Rows are points. Examples show where two turns around zero, p and q, send a point. Where does a point land after both, in the order given? Backwards means that the second turn is done in reverse. Each puzzle has new turns, and all numbers are rounded.

Turn p:
[ 0.13 -0.19 -0.27] => [-0.25 -0.25 -0.02]
[ 0.40  0.44 -0.17] => [-0.44  0.38 -0.21]
[-0.34  0.65  0.13] => [0.12 0.66 0.33]
[ 0.09 -0.38  0.13] => [ 0.16 -0.33 -0.19]
[-0.05 -0.45  0.22] => [ 0.32 -0.37 -0.12]
[-0.22 -0.07 -0.03] => [ 0.09 -0.08  0.20]
Turn q:
[ 0.40 -0.10 -0.42] => [-0.07 -0.57  0.11]
[-0.20  0.53  0.38] => [-0.05  0.41 -0.54]
[ 0.12 -0.18  0.06] => [ 0.18 -0.07  0.11]
[-0.32 -0.24 -0.01] => [-0.06  0.24  0.31]
Where do these land?
p, then q: [ 0.57 -0.10 -0.39] => [-0.46  0.26  0.46]
q, then p: [0.23 0.00 0.13] => [-0.17 -0.13 -0.15]
p, then q: [-0.11 -0.15  0.09] => [ 0.16 -0.12  0.05]
p, then q: [-0.44  0.43 -0.05] => [ 0.21  0.24 -0.53]
p, then q: [-0.53  0.06 -0.13] => [ 0.46  0.21 -0.22]
p, then q: [ 0.28 -0.24  0.35] => [-0.16 -0.44  0.19]

Turn p:
[ 0.31  0.12  0.47 -0.28 -0.13  0.55] => [ 0.22 -0.11  0.38  0.34  0.63 -0.10]
[ 0.47  0.11 -0.33  0.02 -0.11 -0.35] => [-0.14  0.31 -0.05 -0.58  0.16 -0.04]
[-0.49 -0.31 -0.44 -0.06  0.70  0.40] => [ 0.07 -0.65 -0.73  0.23 -0.27 -0.30]
[-0.02 -0.11  0.21 -0.20 -0.44 -0.27] => [-0.08  0.24  0.50 -0.02 -0.17 -0.12]
[-0.25 -0.07  0.03  0.21  0.31 -0.35] => [ 0.12  0.19 -0.31  0.05 -0.41  0.12]
[ 0.15 -0.22 -0.16  0.21 -0.10  0.09] => [ 0.11 -0.22  0.05 -0.30 -0.01  0.08]
[-0.17  0.48  0.21  0.10 -0.23 -0.07] => [-0.30  0.24  0.15  0.26  0.08  0.35]
Turn q:
[ 0.04  0.30 -0.37 -0.14 -0.03 -0.16] => [ 0.20 -0.10 -0.26  0.02 -0.05  0.39]
[ 0.49 -0.27 -0.05  0.07  0.11  0.02] => [ 0.10 -0.03 -0.15 -0.40  0.28 -0.25]
[-0.38  0.52  0.52  0.04 -0.10  0.09] => [-0.52  0.23  0.26  0.18 -0.47  0.25]
[-0.34 -0.50  0.28  0.07 -0.19 -0.42] => [ 0.17 -0.19  0.20  0.25 -0.39 -0.59]
[-0.38  0.08 -0.24  0.22  0.08 -0.02] => [ 0.22  0.27  0.01  0.36 -0.04  0.11]
[ 0.27 -0.42  0.05 -0.25  0.40 -0.18] => [-0.07 -0.25 -0.41 -0.06  0.24 -0.46]
[ 0.41 -0.28 -0.32  0.69 -0.26 -0.13] => [ 0.70  0.33  0.12 -0.50  0.05 -0.21]
[-0.24  0.38  0.12 -0.34  0.25  0.52] => [-0.59  0.05  0.04  0.30  0.26  0.40]
[ 0.13  0.19  0.02 -0.35 -0.26  0.28] => [-0.21 -0.30  0.18 -0.15  0.11  0.35]
Where do these land?
q, then p backwards: [ 0.11 -0.51  0.38  0.14  0.72 -0.26] => [ 0.04  0.06 -0.36 -0.80  0.46 -0.17]
p, then q: [ 0.15  0.32  0.08  0.04 -0.32 -0.15] => [-0.41  0.15  0.03  0.20 -0.04  0.16]
p, then q: [ 0.67 -0.12 -0.11  0.46 -0.23  0.24] => [-0.55 -0.37 -0.24 -0.05  0.53 -0.14]
p, then q backwards: [-0.57 -0.17 -0.05 -0.42 -0.20 -0.07] => [-0.42 -0.14  0.57 -0.11 -0.06 -0.21]
q, then p: [ 0.50  0.29 -0.44  0.05 -0.11  0.00] => [-0.03 -0.26 -0.11 -0.02  0.49 -0.47]
p, then q: [-0.24 -0.20  0.42 -0.26  0.32  0.19] => [ 0.35  0.32 -0.05 -0.43 -0.16 -0.22]
q, then p: [-0.20  0.19 -0.14  0.14 -0.17  0.11] => [ 0.08 -0.07  0.11  0.12  0.28  0.21]
p, then q: [-0.42  0.20 -0.14 -0.15 -0.02 -0.07] => [ 0.25  0.15  0.25  0.28 -0.18  0.05]
